Rows are points. Examples show where two turns around zero, p and q, send a point. Where does a point land after both, in the order given? Backwards means that the second turn is done in reverse. Each puzzle has new turns, and all numbers are rounded.
In the rows, 128 means zero.

Turn p:
[136 147 122] => [142 138 115]
[ 61 119 107] => [ 61 133 107]
[127  74 121] => [108  81 147]
[168 178 134] => [183 158 114]
[147 123 157] => [146 132 158]
Turn q:
[122 146 147] => [124 155 126]
[159 114 116] => [156 108 138]
[106  69 121] => [ 93  85 159]
[103 149 179] => [103 182 140]
[149 163  77] => [163 111  76]
Where do these land?
q, then p: [146  96 107] => [127 100 159]
q, then p: [130  95 182] => [126 176 170]
q, then p backwards: [ 83 157 109] => [ 89 144  90]
q, then p: [152 164 114] => [162 113 102]

Turn p:
[123 109  85 130 123 150] => [114 117  90 122 148 152]
[153 133 145 164 140 155] => [149 156 150 123 135 165]
[ 66 130 136 113 106 110] => [ 88  99 126 156  90 111]
[118 115 156 152 159 113] => [123 120 177 139 141 134]
[151 166 119 107  86  82] => [159 145  97 154 112  71]
[104 144 139 116 151 121] => [ 99 134 148 125 121 110]
[181 100 116 115 130 166] => [165 126 107  78 148 153]
Turn q:
[ 94 140 168 109 140 142] => [ 97 143 171 112 119 143]
[133 126 141 104 108  91] => [136 128 129  93 112  97]
[129 127 149 128 150  93] => [115 113 147 116 141  95]
[ 88 139 125 123 133 162] => [ 96 152 134 140 116 160]
[172 133 101 129 125 169] => [169 135 105 138 155 164]
[110  98 161 134 122 110] => [114  95 151 119 101 117]
[137 148 143 146 109 112] => [150 137 145 139 118 104]
[161 112  35 151 137 144] => [146 119  41 167 162 143]
Where do these land?
q, then p backwards: [138 121 153 100  98 143] => [149 121 161 120 125 161]
p, then q: [133 136 137 133 160 132] => [117 140 156 116 136 128]
q, then p: [118 118 157 107 142  93] => [118  94 142 124 111  94]
q, then p: [ 83 117  71 103 148 142] => [ 61 135  87 140 129 144]
p, then q: [129 152 113 127 115 127] => [131 146 114 143 129 114]
p, then q: [140 144 128 225 109 148] => [165 150 162 198 156 171]
p, then q backwards: [155 108 137 102 124 110] => [162 116 139 125 120 101]
